Every row gives one point. Each copy is the shape, with its points in the same order, stretched, turned, moved and blurred by noise. Some copies are also mirrored. Which?
In the rows, zero is written as 128.

Shape:
[[ 94  88]
 [120 108]
 [ 97 187]
 [186 104]
 [147 120]
 [170 162]
 [168 186]
 [ 66  82]]
Copy 1:
[[ 79 148]
 [117 127]
 [182 147]
 [120  71]
 [134 107]
 [167  74]
 [204  81]
 [ 74 189]]
Copy 1 is: only turned
Copy 2:
[[ 88 110]
 [124 116]
 [175 206]
 [158  63]
 [151 108]
 [197 137]
 [209 160]
 [ 79 127]]
Copy 2 is: only turned
Copy 3, 8 rows:
[[ 94 162]
 [116 148]
 [187 198]
 [120  78]
 [137 113]
 [175 114]
 [196 126]
 [ 83 189]]
Copy 3 is: only turned
Copy 4 (8 x 2):
[[110  88]
 [129 115]
 [ 83 171]
 [180 132]
 [146 133]
 [149 171]
 [140 191]
 [ 93  75]]
Copy 4 is: only turned

Shape:
[[149  88 123 122]
 [171 129  73 191]
 [108 164 105 145]
 [122  90 138 108]
 [148  59 226  98]
 [154 116 140 132]
 [122 140 137 132]
 [107  58 147 122]
 [138 204 122  69]]
Copy 1:
[[163 134 158 135]
 [138 154  95 217]
 [ 83 168 122 150]
 [147 140 175 116]
 [161  49 202  91]
 [137 116 136 141]
 [103 134 139 133]
 [155 137 208 127]
 [ 80 153  89  67]]
Copy 1 is: mirrored
Copy 2 (9 x 4):
[[126  57 138 138]
 [198  80  61 104]
 [139 137  78 114]
 [102  72 147 154]
 [117  61 230 204]
 [139  93 139 129]
 [129 116 119 126]
 [106  57 150 201]
 [ 89 143 126  33]]
Copy 2 is: only turned
Copy 3 (9 x 4):
[[178 161 149 172]
 [234  88 148 193]
 [151  69 121 134]
 [146 163 150 153]
 [158 233 218 117]
 [187 143 152 143]
 [153 112 143 124]
 [137 177 173 169]
 [154  93  70  72]]
Copy 3 is: mirrored

Shape (10 x 6):
[[164  88 118  86  82 121]
 [ 82 135 114 182 136  90]
 [163 138 106 183 109 154]
 [127 102 119 127 126 134]
 [156 124 138 130  99 166]
 [ 73 157 150 107 108 115]
 [186 153 163 135 147 128]
 [ 63 138 137 118 114  89]
 [109 179  38 113 144 157]
 [ 97  82 131 184 188  84]]
Copy 1, 10 rows:
[[180 112 104  55 167 109]
 [ 60  65 102 127 123 106]
 [128 140  73 149 181 100]
 [140 108 112 117 145 144]
 [157 164 118 101 164 121]
 [ 76 126 135  64  82 127]
 [180 140 136 161 128  58]
 [ 70  92 127  74  85 121]
 [ 92 106   7 126 113 164]
 [120  29 130 177 122 142]]
Copy 1 is: mirrored
Copy 2:
[[170 163 163 150  71  98]
 [ 80 146  98 166 162 123]
 [147 119 120 154 113 169]
 [139 137 157 147 118 115]
 [154 137 168 131  93 150]
 [ 97 188 147 115 115 129]
 [134 100 131  83  91 113]
 [ 87 189 137 146 132 116]
 [186 196 126 105 154 158]
 [ 81  95 115 168 185  82]]
Copy 2 is: mirrored

Shape (15 x 9):
[[ 72 137 103  61  64 176 171 165 152]
 [186 175 109  47 127 139 206 118 117]
 [ 92 193 127 135 143 174 207  64 149]
 [ 92 149 152 140 119 119  72 116  79]
 [175 159 212 136  96 178 122 146 164]
 [ 65 122 143 167 164 169  79  84 170]
 [ 57 179 116 170 170  53 192 161  84]
 [104 188 171 162 101 100  68 157 146]
 [147 125 110  41 130 149  91 135  45]
 [189 131 200  79 149 163 122  80  78]
 [154 144  89 131 139 153 164  78  71]
 [184 143 148 114 172 149 163  80 143]
 [150 147 166 101  72  54 115 130 169]
 [ 60 149 112 108 101 134 172 101  59]
 [ 95 116 189 145  92 136 144 163 133]]
Copy 1:
[[122  78  78  88 103 161 146  61 122]
 [160 171  60  70 166 136 149  93 103]
 [ 88 166  92 134 183 143 183  31 138]
 [ 84 156 136 175  81 129 130 104 104]
 [131 145  82 160 168 143  69  79 147]
 [ 52 151 160 143 113 117 111  44 167]
 [ 57 134 178 162 170 167 196 123  42]
 [ 78 112 132 206 124 108  88 106 100]
 [126 181  80  94  49 162 123 128 100]
 [153 236  93 126 131 165  86 100 145]
 [117 198  99 116 123 140 183 115 148]
 [123 198  98  98 183 127 119  90 157]
 [164  98 134 147 132  92 105 101  87]
 [117 167 117 146  92 162 201  73  97]
 [126 107 140 151 129 165 105  85 131]]
Copy 1 is: mirrored
Copy 2:
[[ 96 151  98  73  69 192  86 195 119]
 [117 168 142 215  66 128  72 221 138]
 [ 87 188 163 145  29 149 162 115 133]
 [ 83 151 135 102 155  99 119 112  71]
 [120 115 182 122 102 104  28 112 174]
 [114 160 129  73 156 165 161  52 140]
 [ 62 173 158 101 121  29 225 199  81]
 [111 151 110  81 137  29  86 121 119]
 [ 97 168 137 164 187 164  51 194  69]
 [ 87 118 191 213 147 155  53 115 134]
 [128 174 181 162 104 143 143 148  52]
 [142 145 176 195 111 137 106 126 157]
 [140  91  83 158  97  47  77 142 126]
 [ 48 166 145 111  76 155 155 158  45]
 [ 93  87 174  72 119 119 103 130 121]]
Copy 2 is: mirrored
Copy 3:
[[100 118  83  99  76 128  20 215 115]
 [174 152  72  78 168 103  87 175 182]
 [125 171  78 103  73  80 117 112 200]
 [112 169 161 140 116 141 148 137  75]
 [186 135 171 161 119 124  61 132 158]
 [ 74 153 148 136  91 148 116  58 138]
 [ 33 182 146 112 136  72 204 194 186]
 [ 90 164 201 150 126  81 115 137 101]
 [153 169  99 105 165 195  97 182  68]
 [230 162 143 112 146 182 130 115 138]
 [144 153  63 135 140 134 151 132 145]
 [170 150 117 107 163 128 128  86 204]
 [136 101 189  90 164  67 128 143 118]
 [112 156  89 109  74 129 145 188 101]
 [120 113 178 140  91 139 105 176 138]]
Copy 3 is: only turned

Shape:
[[157 141 151 155 147 161  64 173  76 102  56 147]
 [141 150 154 135 157 181 133 110 181 125  94 142]
 [149 138 145 164  80 131 141 132 160 112 104 143]
 [115 162 142 125 159 114 103 172  80 112  96 144]
 [159 139 105 102  97 166 138 129 177 142  97 147]
 [123  90 104 132  97 143 132  83  76 136 124 106]
 [ 67 129 130  99  95 138 143 118 106 111  90 108]
 [135 131 168 119 133  90 119 135  82 144  79 110]
 [145 120 127 121 113 126 124  83 135 116 164 124]
 [120 139 145 150 148 117  76 100  99 166 109 176]
 [132 130 109 150 103 174 134 142 175 156 122 100]
 [149 114 111 125  97 153 152 113 181 116 111 124]
 [116 169 116 112  91 124 249  85 121 113 128 115]
 [137  70  86 147 109 126 165 110 163 124 119 128]
 [131 153  77 135 126 122 134  52 159 118 109 108]]
Copy 1 (15 x 12):
[[209 115  68 194 102  96 146 171 137  95 121 177]
 [146 114 129 134 180 156 136 101  78 117 170 165]
 [172 135 140 135 108 157 147 101 110 141 121 153]
 [139 142  71 153  99  95 124 160 144 104 137 164]
 [192 108 139 122 156 156 108  85 135  97 111 143]
 [151  84 137 164  85 127  80 140 104 112  80  71]
 [115 140 145 142  87 120  44 129  99  97 137 128]
 [146 113 105 164  88 116  88 176 158 143 133 146]
 [145 142 136 127 130 121 117 121 107 138 126  72]
 [111  92  92 204 141  77  94 127 129 134 112 145]
 [148 114 142 163 107 175 139  94 129  89 131 107]
 [182 106 172 116 138 158 125  91 119 115 126 115]
 [101 163 167  52 125 192  89 139  62 134 101 156]
 [179  53 171 112 101 135 138  89 122 123 122  99]
 [117  97 206 120 180 113 111 139 103  92 128  96]]
Copy 1 is: only turned
Copy 2 (15 x 12):
[[198 143 133  85 166 131 101 185 169  70 140 121]
 [152 159 164 170 177  99 153 108 133  72  87 178]
 [138 130 117 187 137 108 138 160 134  83 171 172]
 [163 117 113  83 161 118 132 134 199 101 146 104]
 [153 105 160 144 122  86 147 125 116  86 152 207]
 [ 92 146 111 111  64 134 114 138 105 137 143 140]
 [100 111 137 128  94 113 144 103 148  68 158 117]
 [146 137 101 122  91 129  87 133 210 103 126 122]
 [108 161 141 157 120 124 135  97 110 154 154 148]
 [122 162 145 115 138 155 154 158 214 131 119 157]
 [153 107 147 159 118  90 158 147 101 115 102 144]
 [122 126 143 176 128  80 126 117  91  98 145 192]
 [ 97 128  68 161  74  84 187  66 102  80 172 162]
 [ 85 109 105 156 114  80 117 124  92 124 131 198]
 [ 89 191 154 147 105  44 153 106 125 119 153 173]]
Copy 2 is: mirrored
Copy 3 (15 x 12):
[[109 190 137 135 100 117  88 128  12 162 117 173]
 [150 151 203  77 117 139 137 124  66 126 103 110]
 [162 118 128  93  89 134 135 139  86 141 132 141]
 [ 92 186 127 110 127 121 126 134  86 151 133 155]
 [145 100 126 106 147 149 163 109  77  94 104 104]
 [120 111 104 174 100 116 122 138 111 106 185  98]
 [101 155  94 108  76 107 149 140 106  94 175 101]
 [121 177 117 114 130 131 123 183  85 160 150 117]
 [159 126 143 129 137 141 126 116 145 111 156 118]
 [108 137 147 106 160  97  84 144  80 155 147 139]
 [131 106 114 119  90 130 133  95 105 125  98  82]
 [167 111 133 118 110 131 166 125  96  96 115 101]
 [135  94 140  88 101 176 223 153 148 100 210  86]
 [151  93 124 147 107 102 181 151 121  95 120 107]
 [168 113 140 122 149  92 177  98  94 125 151  82]]
Copy 3 is: only turned

Shape:
[[  7 111 129 129 125 111 121 146 131 131 108 131]
 [154 126 135  63 122 146 110 118 111 148 142 102]
 [161 126 125 148 111 166 121 166 130 115 127 145]
 [154  94 127 146 130 101 142 113  70 153 151 131]
 [165  53 126 111 116 157 110 123 127 114 126 139]
 [147 122 121 135 131  87 135 130 138 134 230 129]
 [134 122 119 109  79 123 125 111 138 148 121 103]
 [123 115 120 127  95 101 113 111 135 132 113 120]
 [160 126 135 132 128  89 148 131  85 118 114 142]
 [152 120 137 135  70  95 114 109  85 146 107 146]
 [157 136 129 144 131  97 104 158 112 128 124 138]
 [161 117 131 127 112  89 142 120 143 153 124 127]
 [159 131 120 123 123 109 137 188 135 116 111 145]
 [148 128 128 151 126  94 134 109 132 139 111 128]
 [147 127  66 126 124 105 128 118 119 147 132 141]
 [112  87 133 132 121  95 123 156 118 133 106 101]
 [148 113 135 141  80 131 122 121 138  93 108 109]]
Copy 1 (17 x 12):
[[ 92 183 203 147 161 107 152 179 148 115 106 188]
 [119 104 120 123 128 150  66 153 114 193 131 107]
 [111 101 124 162 108 121 146  99 134 139 121 159]
 [148  77 100 126 110 109  80 159 148  99 167 120]
 [141  69 124 135 162 134  82 113  89 160 127 175]
 [134  78 118 126 152 122 113 131 209 119 116  70]
 [ 83 107 172  99 129 117 112 115 103 168 134 125]
 [ 98 130 153 107 140 111 112 109 111 131 126 154]
 [157 127  78 126 104  97 103 125 137 111 140 150]
 [100 120 128 106 108  90  89  90 127 123 158 161]
 [107 124  77 138 115 105 132 116 147 112 128 147]
 [114 108 108  94 156 106 136 122 119 138 154 124]
 [123 121  82 132 118  93 161 121 132 139 113 149]
 [121 122 108 103 138 117 136 110 121 103 150 138]
 [110  96 126  80  97 135 134 141 134 115 116 140]
 [106 110 123 147 152  90 109 157  97 123 127 143]
 [113 125 156 140 133 100 107  82  91 135 123 146]]
Copy 1 is: only turned
Copy 2, 17 rows:
[[119  91 161 131 113  53 170 159 115  82  37 121]
 [112 108 125 131 182 143  91  93  70 130 141 102]
 [ 80 140  99 132 114 149 145 109 149 136 137 100]
 [188  75  98 140 127 132  86  94 131  93 161 144]
 [131 119  86 124 166 149 104 105 156 101 130  33]
 [143  62 139 129 103 124  77 156 171 136 215 193]
 [ 89 128 162 141 122 141 112  83 116 103 137  95]
 [110 131 147 123 106 118  95 104 130  88 121 109]
 [155 118  82  99  94 103  99  80 105  88 149 140]
 [118 121 121 113  92 161  86  95  92  67 139 117]
 [116 148  88 140  93 120  83 123 132 100 126 149]
 [119 147 136 111 114 119  88  88 141  82 165 132]
 [ 76 140  77 106 101  92 120  99 148  93 137 128]
 [143 160 137 120  96 109  99  84 135 100 143 144]
 [118 110 124 104 116 135  81  64 176 110 132 155]
 [125 118 106 164 124  78 111 118 138  65 107  92]
 [105 148 125 132  88 120 123  93 125 110 137  70]]
Copy 2 is: mirrored
Copy 3, 17 rows:
[[120  65 132 131  99 111 150 206 149 227 116 126]
 [ 93 160 137 104 105 145 126 120  78 101 114 165]
 [177 165 120 177 108 184 138 110 116 101 146 136]
 [136 139  99 119 112 126  81  70  66 184  89 148]
 [147 139 152 119 150 201 121  96  94 136 163 180]
 [131 175 113 122 102  59 105 104  38 147 175 121]
 [112 176 115 111 100 148  84 126 120 148 129 139]
 [137 146 111 101 107 136  85 124 141 165 144 142]
 [164 141 120 128  89 115  97  78 133 149  96 159]
 [155 155  78  95  72 139  82  78 137 182 115 153]
 [175 148  93 131 104 122 108 108 132 127 132 143]
 [140 178 107 125 127 113  93 111 123 161 125 147]
 [191 169 125 167  95 133 126 130 145 111 140 166]
 [144 151 104 130 123 117  88 101 143 158 116 130]
 [119 142  81 155 104 130  59  87 105 133 127 169]
 [167 127 132 104 120 140 102 159 125 181 110 152]
 [166 165 154 106  96 167  89 116 154 137 153 127]]
Copy 3 is: mirrored
Copy 4:
[[169 158 139 112 103  89 167 123 140 134 129 179]
 [ 76 112 111 124 113 134 165  98 116  83 112  88]
 [115 100 145 136 124 156  98 104 107 174 127 109]
 [136  84 101 191  81 145 132 179  91 111 159 110]
 [104  85  46 172 115 140 149  91  97 160 121  78]
 [ 95 133 104 163 124  64  73 204  81 109 119 114]
 [ 91 160 107 153 109 150 158 132 136 122 100 111]
 [121 145 100 166 122 148 154 141 132 125 100 120]
 [133  75 139 201 115 165 133 146 125 114 150 131]
 [130 111 117 193  87 202 160 144 103 131 107 121]
 [147 100 161 166 129 149 119 148 111 121 117 103]
 [116 150 119 202 128 151 133 152 113 117 127 107]
 [124  99 176 175 142 143 126 125 129 151 132 113]
 [137 137 122 187 134 159 123 158 122 118 134 121]
 [118 115 120 146 142 147 159 184 107 132 141 129]
 [151 119 128 182  98 117 159 137 149 119 122  99]
 [106 120  95 177 117 156 122 110 155 151  92 108]]
Copy 4 is: mirrored

Shape (16 x 12):
[[ 96 123 125 133  93 109 123 134 109 158  77 140]
 [ 99 130  92 100 150 116 249  93 162 129 156 143]
 [121 157 117 172 122 107 102 135 174 109 100 121]
 [169 116 103 142 108 107 100 137 105 118 155 143]
 [117 157 152  98 132 138 117 154 118 119 133 146]
 [115 147  96 141 118 165 113 162 102 164 158 117]
 [122 140 114 101 120 112 145 170 130 156 116  95]
 [ 89 112 108 104  94 113 139 164 124 110 149 105]
 [149 124 154 152 136 152  95 141 193 115  63 156]
 [ 89 130 161 120 124 143 134 157 105 132 128 132]
 [ 98 128 135 105 100 114 106 171 165 110 157 159]
 [ 96 138  94 103 108 128  95 151 101 132 104 128]
 [119 153 112 123 147 115 198 153 163 121 151 145]
 [ 95 130 114 117 102 146 134 145 102 115 138  64]
 [103 116 120 119 197  92 126 151 155 165 137 153]
 [136 143 198 119 106 156  99  91 179 114 153 144]]
Copy 1, 16 rows:
[[120 131  97 122 147 157 147 118  92 153  71 174]
 [135 159 182 116 174 141 176 180 184 153 120 126]
 [128 165  97 179 134 120 148  99 109 148 100 147]
 [133 129  69 114 137 133 129 107 117 102 148 112]
 [135 159 144 118 126 111  98 128 106 120 102 140]
 [ 84 149 124 118 108 162 126 136  87 115 125 118]
 [130 116 155 132 115 136 156 123  86 153  89 137]
 [ 99 121 146 120 139 133 134 103 130 150  87 106]
 [163 153  79 184 126 112  92 148 102 153 102 157]
 [107 138 153 125 140 133  94 128 109 125  93 152]
 [107 142 115 122 147  90 108 122 108 158 105 102]
 [109 140 104 104 107 142 141 106 107 140  68 145]
 [137 156 171 149 161 111 156 163 132 133 117 118]
 [103 131 161 130 114 176 120  93 133 131  92 129]
 [103 116 108 116 119  75 163 170 120 144 125 167]
 [155 175 129 129 149 122  37 123 131 155 155 140]]
Copy 1 is: mirrored
Copy 2, 16 rows:
[[123 102 152 112 106 167 169 148 152 150 120 172]
 [139 188  33 185  51 153 108 147 147 183  76 198]
 [148 101 130  88 100 135 109 123 156 153 130  93]
 [102 105 117 129 121 102 180 110 132 119 165  91]
 [108 121 136 123 106 102 128 169 131  84 118 121]
 [136 120 136 125 105 113 166 148  89 129 174 149]
 [121 151 155 105 104  98 141 152 148 163 133 156]
 [ 85 150 163 140  78 120 141 134 126 132 132 121]
 [138  60 120  95 139 123  66 119 166 120 129 124]
 [119 139 158 143 118 131 127 155 124  98 119 145]
 [ 72 134 137 131  80 117 105 144 138  83 150  91]
 [101  91 164 115  93 134 164 167 123 138 131 130]
 [145 166  80 160  62 104 110 146 162 148 118 157]
 [118 146 179 113 102 103 146 132  86 145 116 133]
 [122 141  92 166 139 146  88 196 163 142 146 144]
 [ 97 137  90  89 140 125  88 104 118  57 108  96]]
Copy 2 is: mirrored

Shape:
[[103 110 176 185 159 160 171 158  70 129 114 128]
 [171 151 143 119 185  60 152 125 147 201  74  72]
 [ 95 107 180  92  72 112 128 104 127 125 153  66]
 [151 176 157  97 191  80 110 109 146 154 125 167]
 [167  83 133 124 139 133 163 115 138  85  90 147]
 [149 106  91 140 182 154  78 162 180  86 155 150]
 [ 98 139 141 119 119  55  50 167 138 106 171  43]
 [191 182 140 143  78 135  80 100 117 127 130 155]
 [125  74  97 173 127 135 116  80 104 151 116 112]
 [183 101 139  88  78 101 124 179  70 137  57 129]
 [108 117  90 140 135 117 116 102 163  96  82 163]
 [ 90 163  78 151 172 126  85 132  69 104 108  87]
 [114 136 176 146 197  36  88 112 162 139 121 150]
 [145  93  61 166 112  98 164 156  59 115 142 123]
 [148 163  99  89 118  43 117 155 126 190 124 155]
 [190 111 153 193 111  98 177 131 184 169 160 166]]
Copy 1 (16 x 12):
[[ 78 132  70 152  73  57 123 193 188 103 151 161]
 [191  89 183 104  97 149 120  96 149  40  92 246]
 [135  76 158 181  95 116 221 139 131 166  72 115]
 [105  69 185 155 159 166 155  88 119  71 133 187]
 [129 124 103 176 115  53 132  68 170 114 135 141]
 [ 85 141  97  92 191 156  91  30 191 105 128  94]
 [186 112 215  91 202 194 193 135 189 135  60 130]
 [103 133 151 127 157 121 145 151  11 153  83 170]
 [114 102 127 170 106  68  47 173 146 131 101 151]
 [159 177 249 124  71  88  97 159 101 108 126 143]
 [135 116 126 209 159 133 101 109 137 126 150 122]
 [112 125 155 117 165 140 129 191 148  42  70 114]
 [144  88 184 195 210 148 162 115 228 117 137 220]
 [185 128 119  70 108  77  45 170 143 111 171 131]
 [182  98 233 105 139 197  86 129  85 109 161 164]
 [160 107  51 118 113 108  73  87 102 200 180 214]]
Copy 1 is: mirrored
Copy 2:
[[120 149  48 155  96 135 149 102 169 126 151 105]
 [135  83 163 217 118 169 179 156 206 181  82 177]
 [140 128 160 176 197  53  67 151 144 103 146 143]
 [114  62 173 140 116 149 141  91 154 196  92 162]
 [ 49 127 127 168  86 174 151 138 101 134 146  98]
 [141 138 133  90  81 179 138 150  89 139 181 102]
 [215  94 143 155 171 127  22 181 152 137 137 184]
 [ 29 102  97 100 123 123 138 125 116 176 138 204]
 [108 141 107 190  96 143 180 125  90 141 179 142]
 [ 46 164 101 178 106 148 107 170  98 126  64 185]
 [ 84 122 126 152 137 182 127 117 103 185 161 117]
 [175  65  71 156 139 206 106 114  98 117 150 162]
 [142  76 148 167  97 155 105  95 169 236 124 152]
 [122 157 103 191  75 224 132 114 120  69 159 180]
 [126 134 182 164 137 163 121 118 159 171  66 224]
 [ 56 188 141 140  80 139 187 120 214 192 163 156]]
Copy 2 is: only turned

Shape (18 x 12):
[[136 134  69 134 132 102 196 142 111 104 115 247]
 [134 108  81 150 159  93 114 100 163  94 124  97]
 [105 178 141 155 132 112 161  95 133  83 128 117]
 [125 115 133 156  75 112 153 130 162 131 123  99]
 [114 115 145 108 155 114 112 179 156 128 115  96]
 [125 139 117 154 112 179 192 134 144 107 124 183]
 [144 138 146 123 139 109 134 118 136 113 185 107]
 [ 86 102 151 123 151  92 102 129 133 127 135 100]
 [134 101 144 150 125 147 104 113 125 106 116 134]
 [136  96 138 150  89 179 116 122 142 120 249 138]
 [142 188  59 125 146 108 130 127 154 100 118 119]
 [140 101 137 140 151 103 147 162 132 115 118 107]
 [131  99 145  70 150  94 120 144  98 182 116 116]
 [ 54 131 107  98 125 129 181 106 128 142 120 111]
 [141 110 136 131 142 178 103 105 162 185 139 129]
 [132 188 146  84 131 103 115 127 134  98 143 154]
 [ 88 114 135 153 154  97 107 128  92 175 125 103]
 [129 106 135 139 124 132 119 122  61 105 122 151]]
Copy 1:
[[ 37 149 148  34  78  70 186  89 125 160  73 121]
 [135  77 131  76 150  65  89  98 129 100 164 136]
 [124 121 125 100 175  96 149  72 131 136 179  89]
 [150  90  96 107 171  83 154 116 122 168 125 114]
 [163 133 138 118 162 104  84 150 116 100 135 136]
 [ 53 116 124  68 167 118 179  95 139 146  66 122]
 [186 119 149 100 135 135 140  95 144  84 153 108]
 [169 118 139 138 145 100 124 137 108 113 176 158]
 [118 103 116 143 141 124 130  96 124 118 120 139]
 [156  80 124 130 146 170 194 137 206  63  96 155]
 [114 114 160  55 141  84  71 102 170 124 154  96]
 [152 129 105  94 138 101 117 111  94 106 119 127]
 [185 150 176 110  80 151 110 133  83 150 137 151]
 [ 99 107 152  79 167 118 150 157  98 172 169 140]
 [157  96 182 101 157 152 102 109 155 140  99 186]
 [153 148 192 120 118 112 127  93 157 110 155  73]
 [172 144 117 124 118 128 118 131 115 162 175 199]
 [112 134  97 146  82 156 159  98 111 135 127 135]]
Copy 1 is: only turned
Copy 2, 18 rows:
[[229  73 135 166 114  47 167 108 106 153 145 190]
 [104 140 119 192 173 138  89  78 157 140 138 155]
 [116 128 118 111 148 146 110  67  84 145 114 119]
 [ 85 132 175 147 141  90  98 122 158 135  90 109]
 [ 86 136 121 123 174 136  97 185 130 154 120 149]
 [163  64 171 134 104  95 117 115 109 183 132 104]
 [144 143 140  96 155 154 115 109 160 119 161 128]
 [ 83 141 122 115 161 120 103 133 115 116 155 157]
 [116 128 159 166 115 132 108 125 107 130 159 110]
 [187 128 202  93  92 111  62  99 197 118 216  54]
 [138 131  69 173 136 151  97  89 146 163 101 157]
 [107 134 143 144 189 112 147 156 134 147 124 130]
 [ 98 117 106 119 132 120 170 195 149  93 155 194]
 [ 78  52  88 107 127 107 116 106 116 132 135 158]
 [ 98 109 178 137  69 142  96 135 172 156 179 146]
 [175 137 102 101 117 172 106 130 102 104 124 167]
 [ 68 151  96 115 124  79 143 127 117 133 164 150]
 [142 122 116 155 105 103 156 135  87 104 178 108]]
Copy 2 is: mirrored
Copy 3:
[[ 80  75 124 168 195 106 132 161 188 143 150 213]
 [182 106 124 112 188 140  90 118 122 140 119 133]
 [123 115 109 103 162 132 157  97 124 130 114 105]
 [147 124  91 103 120 146 141 141 109 136 177  95]
 [149 166 126  78 153 107  98 143 160 135 130 129]
 [112 118 135 147 155 150 182 168 145 128 146 162]
 [156 127  80  86 150 121 128 127 111 100 121 151]
 [135 150 133  69 158 109  91 111 116 121 136 132]
 [132 126 162 126 141 133 111 138 108  96 134 136]
 [146 153  99  88 150 173 125 186  69  65 147 189]
 [157 101 104 134 178 161 115 117 173 157  92 131]
 [150 119 130  80 157  93 116 144 152 121 136 130]
 [155 122 107  93  86  99  83 123 146 155 130 170]
 [117 137 128  93 137 141 150 135 110 200 123 150]
 [193 142 136 118  94 173 138 121 117 123 150 170]
 [112 147  84 135 151 118 113 106 146 117  91 153]
 [119 115 141  62 114 139 100  86 137 135 151 141]
 [ 91 100 152 120 132 117 102 140 122  92 122 152]]
Copy 3 is: mirrored
Copy 4 (18 x 12):
[[137 152  66  56 180  81 166 105 113  65 120  95]
 [171 133 149 127  98 136 116 123 114 104  97  94]
 [116 147 176 122 129  93 101 134  82  91 135 113]
 [105 103 147 113 103 123 129 168 143  89 122 127]
 [121  83 157 104 133 143 100 126 146 136  74 136]
 [ 98 116 124 108 173 121 142 111 109  67 158 110]
 [135 109 144 113 137 112  72 155 129 124 127  95]
 [129 104 133 135 112 117 101 145 131 159  76 129]
 [126 125 130 118 135 157 131 141 112 128 137 135]
 [137  44  95 137 139 137  85 171 124 119 190 109]
 [177 143 186  85 136 104 120  98 107  93 126  97]
 [119 115 144 101 136 142 118 149 124 115  86  95]
 [109 112 129  88 141 114 119 135 179 184  86 108]
 [ 90 101 139 131 109  72 132  86 130 127 104 101]
 [135 105 152 145 166 147 130 125 172 146 151 114]
 [135 137 143  86 154  82  68 124 130 126 123 151]
 [130 109 159 120 142 110 152 153 117 177  95  98]
 [116 138 116  89 140 132 137 144  85 142 140 107]]
Copy 4 is: mirrored
